Every row gives one point. A path goes straight from each point to the next, and from the last back to the first. The post is the endless flat space through its rows: a point in 2 columns, a line in 3, a plane in 4, and so on, so that a path can go around it. How many times does the path go around the post? Going back the other way cancels.

Post (2 x 3):
0.6,1.5,-1.2
-1.7,-0.4,7.9
Path (18 x 3):
-4.4,-2.4,-5.6
-3.6,1.2,6.2
0.6,4.8,1.2
3.6,2.6,4.9
4.1,-5.1,5.2
-0.3,-2.0,-1.2
-2.9,0.5,2.2
-1.6,6.4,2.6
1.7,4.0,6.1
7.2,-0.7,2.9
1.0,-4.2,-3.8
-3.9,-2.9,3.0
-4.0,5.5,2.1
0.1,6.5,1.0
3.3,0.8,4.2
0.5,-3.4,7.0
-0.2,-5.0,-0.1
0.9,-6.6,3.8
Times around: 3

Post (7 x 8):
-0.7,-5.1,-0.6,-4.1,-3.8,-4.4,-0.1,5.2
-1.2,-2.9,4.6,-1.0,0.5,-1.9,-0.7,2.8
3.4,-2.4,-4.1,-0.4,7.1,7.5,14.4,4.6
-2.0,-3.2,2.4,-1.5,-3.0,-3.6,4.2,-2.6
0.8,0.3,-0.3,2.1,-2.0,9.2,-2.1,1.2
-0.7,-1.1,-3.3,7.2,4.0,2.7,-2.0,-4.4
0.4,0.6,-2.1,-0.6,1.9,6.1,-8.6,-3.4
Path (17 x 8):
0.5,-2.5,-4.6,2.2,4.4,0.8,11.8,6.9
-7.6,-5.0,1.0,-2.0,1.9,-3.0,2.3,2.9
-2.4,-7.1,3.3,-2.9,0.1,-0.8,4.3,-1.3
1.2,-2.5,3.0,-4.6,0.6,1.4,2.6,-2.8
4.0,-4.2,-0.2,-5.1,-4.0,6.9,-3.2,-7.0
-3.8,-4.5,-0.8,4.3,-0.1,0.7,0.7,0.0
-3.2,-1.7,-4.2,0.7,-0.1,0.6,-2.5,2.4
2.1,4.1,-0.9,-4.4,-1.4,1.3,-1.0,4.2
3.6,-3.8,1.1,0.5,0.1,-0.6,-0.8,4.1
1.1,-4.6,3.2,1.1,0.8,3.3,2.0,-3.5
4.1,-5.8,-3.3,-5.7,7.4,0.6,-4.8,-0.2
3.4,0.6,-3.4,3.7,2.0,5.2,-2.1,0.7
3.1,-3.1,0.7,2.1,2.4,2.0,3.5,-2.9
1.3,-6.0,-1.6,2.8,0.3,-1.7,1.6,-3.0
7.1,-3.1,-2.7,5.4,11.0,3.9,-3.1,-0.3
0.5,-4.3,0.1,-2.1,0.7,4.1,3.5,-0.7
-4.4,-3.0,-0.6,-1.8,7.8,3.4,4.2,2.6
Times around: 1

Post (11 x 12):
2.8,0.3,0.5,0.6,-1.5,2.9,-0.8,3.3,-7.9,-2.9,1.1,-0.9
-3.9,1.5,5.5,3.0,0.3,3.3,7.5,-4.3,1.2,0.0,-6.3,3.4
5.6,0.8,7.0,-0.9,-1.1,3.8,1.2,9.6,1.4,-0.4,4.4,1.9
-1.2,2.3,-1.5,0.7,0.5,-6.7,3.5,2.0,0.3,-1.1,2.3,-3.0
-4.5,-2.4,-7.3,4.1,-7.7,2.2,5.5,-0.6,-4.1,1.2,-3.9,-2.5
-2.6,-4.9,-12.4,-3.4,-7.6,-1.9,-5.6,-8.3,-2.8,2.4,-5.6,3.0
-1.7,0.7,5.4,2.2,6.3,-4.0,2.8,5.7,1.9,1.1,-7.9,-6.2
4.8,4.0,3.2,5.0,-3.7,-0.5,-4.5,-0.4,0.5,10.1,3.8,5.5
-2.1,4.4,1.5,-2.6,1.3,1.5,5.5,-6.8,4.6,1.8,-3.2,-7.2
2.0,0.8,-4.0,-0.4,7.0,1.3,0.4,-1.5,2.0,2.2,0.7,-0.4
-2.9,-4.4,-7.9,4.2,-3.8,2.1,-0.8,-3.6,-1.7,-6.5,-2.9,-3.1
Path (13 x 12):
-2.6,2.6,2.1,1.5,-2.2,4.6,1.1,3.1,-0.3,1.1,-2.7,-0.5
-4.4,2.6,-1.6,0.5,-6.5,-4.4,7.1,-3.1,3.1,-4.2,-4.3,1.4
1.9,-0.3,-5.7,-1.5,-4.7,0.4,0.7,-2.2,-6.2,3.6,-2.4,-1.1
5.9,6.2,-3.9,0.6,-0.5,-2.1,-0.3,-1.4,-1.7,-5.7,3.1,-2.3
-0.9,3.5,3.9,-3.9,-1.3,3.7,-4.7,3.1,-3.4,3.1,-8.8,-2.0
-5.0,0.8,-2.8,6.3,-0.2,4.7,2.3,-2.0,-1.9,3.0,-0.9,1.7
-5.1,-1.1,2.9,1.4,4.4,-3.4,3.9,-3.5,1.2,-4.8,-2.1,0.3
1.9,-2.0,0.1,5.4,-2.7,-0.6,8.8,-2.8,-1.0,-1.2,1.0,0.7
-0.4,0.8,-5.3,0.5,-0.5,-2.9,2.0,-2.9,-4.5,-0.9,-4.6,-2.9
1.1,0.7,-0.9,-1.7,-5.2,0.5,4.4,3.0,2.0,-3.9,-0.1,-1.4
2.4,-2.5,-1.2,6.5,-7.1,-3.4,0.2,-2.4,-7.1,1.3,-5.0,-1.1
0.0,-2.5,4.5,4.1,0.0,0.7,1.8,-2.0,-2.7,0.4,1.7,2.3
-0.3,-2.7,-3.6,1.6,-4.4,4.7,-0.1,4.3,-6.4,6.8,7.0,-1.4
Times around: 0

Post (17 x 18):
-1.2,-3.1,-3.8,2.8,2.8,8.4,-3.6,8.3,-6.3,2.5,-3.7,4.3,-3.7,2.8,-6.9,-6.0,-2.1,1.3
-3.4,-2.2,-2.2,0.5,7.6,-1.9,1.4,1.1,-13.3,-3.9,-1.5,3.7,3.7,-9.4,8.4,0.6,0.0,0.8
-3.4,0.0,-2.4,0.3,-5.1,2.5,0.4,5.6,-10.2,-1.3,3.7,-0.8,7.1,-2.1,-3.9,-1.2,-2.5,3.2
2.0,3.2,4.0,8.5,0.9,3.5,-1.7,0.2,4.1,0.3,-0.1,-2.9,-1.4,-0.1,-0.4,2.1,-0.5,-7.6
-4.0,-3.7,-1.9,2.5,3.0,0.9,-3.1,3.1,-4.4,-0.9,1.7,3.9,-4.7,-2.0,-0.8,6.7,-0.4,8.0
-8.7,-4.9,5.0,1.7,-4.5,3.1,-2.7,2.8,2.2,1.3,5.3,0.1,-4.4,1.4,6.0,-0.3,-5.2,5.9
-4.3,-3.1,4.9,-3.3,5.2,4.3,-7.4,0.1,4.4,-1.2,3.2,-0.8,0.3,3.5,0.9,3.6,-2.8,2.6
-2.7,-5.1,-4.3,-3.5,-5.3,5.8,-1.1,4.1,-2.7,-4.8,-0.5,-2.4,-6.1,-4.8,-5.3,-1.6,-6.1,6.3
-3.8,-3.6,-3.4,3.8,1.8,-0.1,-6.3,0.1,1.0,5.0,10.1,4.1,2.3,-0.3,9.4,-1.0,-3.9,2.3
-3.7,3.5,1.2,0.6,1.7,-6.0,-5.6,5.3,-1.7,0.9,3.2,-2.7,-3.9,-1.1,0.0,-1.3,-6.0,-2.1
-0.1,-0.7,-3.5,4.1,-5.1,-2.5,1.2,2.8,-3.6,-0.8,-1.6,6.9,9.1,-0.6,3.4,-4.0,4.8,-0.2
-2.7,-2.5,0.4,-8.0,2.4,-4.4,0.8,-2.7,-7.1,-4.6,4.5,-4.2,-1.8,3.2,1.4,2.2,-2.6,4.2
-5.7,-2.8,-10.9,5.3,2.4,-0.3,-5.9,5.2,-3.8,-5.4,-0.2,-2.9,-5.9,-3.5,3.3,0.0,4.1,2.0
1.6,-1.0,-1.9,6.6,4.7,-3.4,0.7,0.8,2.1,-5.5,6.9,-4.6,4.1,-2.4,1.4,-6.5,-0.2,3.1
-1.8,-1.8,3.1,1.4,-3.3,0.4,-0.6,1.2,-3.8,-7.5,6.3,5.0,1.1,3.2,-1.6,-5.4,-4.2,-2.8
-2.3,-5.3,-1.1,8.7,-3.4,4.9,-3.8,1.6,-3.0,-3.9,-3.3,5.2,1.2,1.1,8.3,1.5,-5.8,5.5
0.9,-0.4,4.9,-2.2,2.2,0.3,4.8,7.5,-1.2,-7.1,3.8,-3.8,-2.7,0.0,-0.3,3.7,-7.9,-3.3
Path (24 x 18):
-0.3,-3.7,1.6,10.1,2.7,0.5,-4.6,3.9,-3.1,-1.8,3.7,2.7,0.5,1.8,4.1,1.4,-0.9,2.0
-2.3,-5.7,0.3,4.6,2.0,-4.7,0.0,1.0,-7.0,-8.4,-1.9,0.8,-1.9,1.1,-4.9,-0.5,-3.0,3.8
-7.1,-0.8,0.8,5.2,-4.0,2.0,-4.5,0.7,-1.5,-3.5,-0.8,2.8,-2.4,-0.4,4.6,5.4,-2.7,-1.3
-2.1,4.4,0.0,3.5,-0.8,0.8,-2.3,1.6,-3.1,-0.2,3.1,7.7,1.9,0.4,-0.2,1.5,-3.7,-3.8
7.2,-1.7,2.1,0.2,4.0,4.7,4.2,-0.2,-4.2,-0.2,4.0,0.9,0.6,3.2,5.7,1.2,-7.6,-0.3
1.9,-1.2,-0.8,3.3,1.2,-1.4,-7.8,1.3,-0.4,-3.7,6.4,2.4,-1.2,-0.7,2.6,-0.8,-2.4,-0.2
3.9,-2.0,2.5,-4.6,-0.4,1.7,-8.9,-3.0,-3.9,3.2,5.9,0.9,-1.1,2.5,2.3,-0.6,-9.0,4.9
0.5,3.5,-2.9,-4.1,-0.1,1.4,-2.8,-1.6,-1.4,1.8,6.8,0.2,-1.1,3.0,-1.6,0.0,1.1,4.9
-7.4,0.4,-0.6,5.2,1.0,1.3,-4.1,8.8,3.2,-2.3,3.5,-0.5,-1.6,0.7,-0.4,0.4,-0.1,3.6
-6.6,-1.6,-0.6,6.4,-1.8,0.5,-0.5,3.1,-6.6,-2.6,2.6,-5.2,-7.6,-0.2,-1.4,-3.7,-3.6,1.8
-1.6,-6.2,-4.1,4.2,2.1,-5.0,1.3,1.8,-1.5,-2.8,-1.5,-2.1,-3.0,-5.6,-0.3,-0.4,-5.6,5.6
-1.2,-1.2,0.0,1.9,3.8,4.2,-1.4,-0.1,0.3,-6.6,0.2,-2.9,4.9,-3.0,1.9,-0.8,-4.8,0.9
-1.3,-0.1,-1.2,-1.8,-2.3,0.3,-3.3,-3.7,-1.3,-3.0,5.1,4.2,0.7,2.1,2.5,1.0,-1.3,5.2
-2.2,0.9,-2.3,-1.0,-0.1,-1.0,-6.7,2.3,-0.9,-6.3,1.7,-2.2,-4.4,-3.0,1.1,-1.3,4.2,0.3
-2.4,-3.2,2.7,-0.9,-0.8,0.9,-1.6,4.2,-4.5,-0.8,4.4,-9.1,0.8,-0.4,5.4,-1.3,-4.2,4.4
-2.9,-6.5,2.4,5.6,0.1,4.8,-4.3,3.3,-2.9,2.3,-0.1,-0.6,-2.9,-5.1,3.1,-2.9,-3.7,-0.3
2.2,-0.6,2.5,-1.2,-1.7,1.6,-2.6,5.5,-2.3,-1.9,7.6,5.2,-1.5,-0.1,-3.9,-1.5,-4.7,0.8
-3.0,-0.4,1.4,-2.9,-3.4,-0.8,-1.6,1.1,-1.7,-2.7,4.2,2.7,-2.2,-0.4,1.4,-1.1,-2.3,-0.2
-3.6,1.7,-0.5,0.7,0.5,-4.0,3.2,-0.4,-5.9,-3.0,-4.1,-0.4,-2.6,2.5,6.5,4.3,-0.7,8.0
-8.0,-5.5,-1.1,4.6,2.9,2.2,-6.5,6.5,-0.1,-3.0,0.0,4.1,2.0,1.1,7.0,3.4,-5.1,4.7
-5.0,-4.0,1.8,0.8,1.2,1.9,-4.4,5.3,4.3,-0.2,6.4,3.4,-0.8,-3.3,-2.0,0.7,-2.7,-3.2
-2.8,-1.2,4.5,1.5,0.8,3.0,-1.7,2.7,-6.1,1.3,7.1,3.1,-0.1,-1.4,-1.6,1.8,-2.8,-0.9
-1.8,0.4,4.6,-0.7,4.3,5.4,-3.3,8.7,1.2,2.1,1.0,-3.2,0.2,-1.5,0.1,-2.3,-4.6,-1.9
0.4,1.0,-2.3,3.9,-1.0,7.9,-3.3,8.9,-9.3,-0.9,4.4,-1.0,1.8,-0.2,4.9,1.6,-4.4,2.5
Times around: 0

Post (17 x 18):
4.4,4.7,-2.0,-4.2,-3.2,2.9,6.1,-3.0,-4.9,-2.1,1.0,-9.4,-7.5,2.0,1.2,3.3,11.6,2.6
-1.1,0.9,1.9,-10.4,1.7,3.2,5.6,-1.1,-4.3,0.6,5.9,-3.0,-3.8,0.1,3.8,-1.1,7.9,-2.4
-0.1,-3.3,-1.7,4.8,0.5,0.7,-0.5,-3.5,0.3,1.9,-0.1,1.2,-3.0,-4.7,-8.5,-1.6,5.3,-2.3
-2.4,-2.4,-0.4,3.9,-0.3,-3.6,0.2,-4.1,2.2,-0.8,-6.6,2.4,4.0,-0.5,-4.1,4.5,-0.2,-5.2
-0.7,3.9,-4.4,-10.2,0.0,-0.1,7.4,1.4,-5.2,-2.0,-0.4,-2.0,-5.2,7.4,-1.4,-3.8,9.3,1.4
1.3,0.9,-5.7,7.0,0.1,-2.5,2.8,-1.5,-0.6,1.1,4.0,4.8,-2.3,0.6,0.6,-2.2,-8.2,-3.8
-2.1,1.0,0.8,6.6,0.3,-5.3,-3.9,0.3,-6.4,5.8,-3.0,-3.1,3.1,1.0,-4.9,-1.0,-2.3,-1.3
-3.6,5.7,0.7,5.5,-0.9,2.1,2.2,8.8,-1.2,-3.5,-0.4,1.3,-1.9,-2.8,0.5,-2.5,-5.9,0.4
-2.4,0.7,-1.1,5.9,1.8,-5.3,-4.4,6.5,-0.7,-6.1,5.2,2.7,-3.1,4.6,-0.5,2.2,-0.6,-2.9
1.1,-6.5,1.1,9.5,-2.0,-0.1,-3.2,-0.5,-1.8,-5.4,-1.4,-4.1,4.5,2.0,-5.4,-2.9,-7.0,-4.5
-2.1,-0.1,-2.1,-1.4,-0.1,0.0,5.9,-2.7,0.8,-0.6,3.8,-1.1,-1.3,1.2,4.5,-2.8,6.9,8.1
2.7,-0.8,3.0,5.7,-1.6,-5.9,2.3,-6.7,-6.9,-5.4,-3.9,4.7,1.5,-6.7,-4.9,-0.2,0.2,-2.7
3.5,-5.2,-1.9,5.4,-2.9,-1.4,-6.2,-0.4,-3.2,-0.5,-6.2,4.4,-0.5,-3.3,0.1,-2.9,-2.0,-3.8
-1.2,1.0,-3.2,-0.6,-6.3,-7.4,-1.5,3.8,1.7,-2.2,5.4,0.5,-1.2,-2.1,-3.6,-0.6,-6.2,1.2
4.3,2.2,-3.8,-8.2,8.7,0.7,5.1,1.3,-2.6,-2.1,0.4,-7.8,-2.9,-1.6,0.8,0.6,5.2,2.8
3.3,2.2,5.2,-0.3,-1.8,-1.1,-2.2,0.2,2.5,0.6,-0.7,6.0,-4.2,3.5,-5.1,-1.0,-4.3,1.6
-2.9,4.9,-6.5,-0.2,-0.6,3.5,-3.0,0.5,-2.8,-4.0,5.0,5.8,0.1,0.5,-1.2,2.3,-5.1,2.7
Path (32 x 18):
4.6,-0.2,-2.9,-1.3,-9.7,-1.5,-0.1,1.5,-4.1,-5.5,2.9,5.2,-6.5,0.1,-3.4,-2.5,-3.3,0.3
0.6,0.0,0.9,1.3,-9.2,-1.3,0.6,5.4,-1.2,-6.0,2.9,-0.9,-1.3,0.4,-4.1,-2.8,-2.9,-5.2
6.3,2.4,-6.0,0.2,0.4,-3.8,-3.7,0.6,-5.3,-1.3,1.7,-1.4,-2.6,4.1,3.3,1.7,1.9,-3.0
-0.7,1.8,-4.0,0.1,-0.2,5.5,0.6,-2.4,-1.0,-2.0,-2.7,3.6,-3.7,0.2,3.4,-4.2,3.7,-2.0
-4.3,-2.0,2.6,-2.4,5.4,-0.2,5.8,-3.3,6.2,2.6,-4.5,5.6,-2.1,-5.7,-0.6,-4.8,-4.1,0.2
-8.3,6.6,3.3,-2.6,-4.6,-5.9,2.0,2.3,-7.7,2.0,5.1,-0.1,-0.6,6.1,-3.0,1.6,-4.0,-0.4
3.5,5.1,0.0,-7.6,-6.3,-6.2,6.6,2.4,-9.1,0.9,-0.7,1.4,-2.1,-1.4,-0.8,1.1,-7.2,1.5
4.6,0.3,3.9,3.6,1.6,5.9,-6.5,6.0,-2.0,-3.2,2.1,7.0,1.0,-4.4,1.7,-3.1,-4.1,1.8
6.2,3.0,-6.9,3.2,3.5,-2.8,-6.0,0.5,-5.8,-4.1,0.6,-4.3,1.2,-1.7,-1.4,0.7,0.5,-2.0
2.9,-0.3,1.1,-7.0,7.0,-1.7,-3.9,-4.4,4.6,3.6,-0.7,-4.8,-1.8,6.8,-8.6,-2.0,7.1,2.4
-3.6,-2.1,-6.7,4.7,3.7,0.2,1.7,-6.3,2.2,-3.8,1.4,0.4,-0.1,-2.2,-2.8,-0.2,-0.8,2.5
2.5,-0.5,-1.7,-3.8,-5.1,0.9,3.8,-1.6,-7.9,-5.9,-1.4,3.7,-5.4,2.4,2.1,-7.5,-2.2,3.5
-1.9,0.6,-0.3,4.0,1.3,-1.9,3.1,-1.7,3.7,1.8,-1.9,-1.0,-1.2,-1.4,-2.7,-1.0,0.1,3.4
-1.4,4.1,1.2,0.7,-1.7,6.8,2.4,0.8,1.2,1.7,3.1,-5.5,-3.8,-1.3,-4.1,-3.1,2.2,3.1
0.0,2.9,-0.9,0.8,-1.3,-5.2,-4.9,-0.1,0.5,-0.9,-1.3,-0.4,-0.3,1.9,-2.2,1.6,0.8,2.6
-4.6,-4.0,-6.2,-3.7,-4.0,-1.6,0.8,0.7,-2.5,-13.0,1.3,0.7,-0.7,3.9,2.6,0.4,-1.0,-5.7
0.3,-3.3,6.6,-4.1,-3.2,-0.1,-4.8,1.5,0.2,-0.8,-2.5,-2.7,-4.6,-6.2,-6.0,3.9,-2.4,-0.2
-4.7,-3.1,4.7,4.2,-4.7,2.6,-2.5,10.2,-2.2,4.5,-1.3,-1.7,2.6,-0.3,-1.6,-4.0,-5.6,0.9
2.3,-2.1,-0.6,5.9,0.0,1.3,1.1,-1.9,-0.6,-1.0,2.4,-1.2,-1.4,0.0,-6.8,0.0,8.0,2.5
2.4,1.2,-6.9,5.9,-4.4,-1.7,2.8,-1.5,3.3,-1.0,-2.9,-0.3,0.9,-1.4,-2.5,-1.3,8.4,0.3
-6.9,10.7,-1.2,-3.8,-2.4,-1.4,2.4,4.5,2.1,-3.2,-0.1,-4.3,-0.6,-0.4,-1.5,-2.9,1.0,7.1
0.5,-1.5,-1.5,0.5,2.9,-1.1,-2.4,4.6,2.5,-2.5,-3.2,-1.8,-7.7,-2.2,-1.7,-0.9,6.2,2.6
0.0,-5.0,2.1,2.9,1.4,-1.8,0.9,5.0,-0.8,-2.2,1.3,-1.9,-4.3,-7.6,1.4,-3.9,-6.7,-3.7
2.8,-3.5,-1.3,0.0,-7.7,2.0,3.0,-1.5,3.1,-4.7,1.5,-0.5,-1.5,-3.7,-5.3,-1.4,-4.5,6.1
-1.5,-1.0,-1.0,-2.6,1.7,-1.1,6.5,1.8,1.6,-1.6,8.5,-1.0,5.5,-3.2,-5.0,0.1,-2.5,1.4
2.2,-2.5,-1.9,5.5,0.9,-1.0,0.7,5.9,-0.3,-2.6,-2.4,-5.2,-0.9,-1.0,-1.5,-7.9,0.7,1.3
2.9,0.0,2.4,-6.0,3.3,0.9,-0.2,1.7,1.3,-3.8,-1.0,-2.7,-5.0,2.1,-2.9,-2.3,3.9,-4.4
-2.1,-5.1,-4.3,7.5,-5.3,2.5,-3.8,-1.8,-1.9,-4.3,1.2,-5.9,-0.8,-2.9,-0.1,-3.8,-4.7,0.0
1.5,-5.5,1.1,3.0,-5.5,0.9,4.2,-6.6,1.3,3.9,-0.6,3.6,-4.2,-7.3,0.3,-4.9,-2.3,7.7
-3.9,-2.9,-0.6,-0.3,-6.9,2.2,-2.7,0.7,-0.2,-1.4,0.9,-6.0,-4.9,5.2,-0.5,0.0,2.4,3.3
-1.1,-3.3,1.3,1.7,8.0,-2.5,1.9,2.9,-0.5,-5.3,2.7,-6.8,-8.5,-6.2,-2.2,-1.7,2.8,-0.1
-0.4,1.7,8.2,-1.8,2.8,5.1,1.9,3.7,-0.3,-4.8,4.7,-2.4,-5.2,2.5,0.4,3.1,-2.3,1.8
Times around: 4
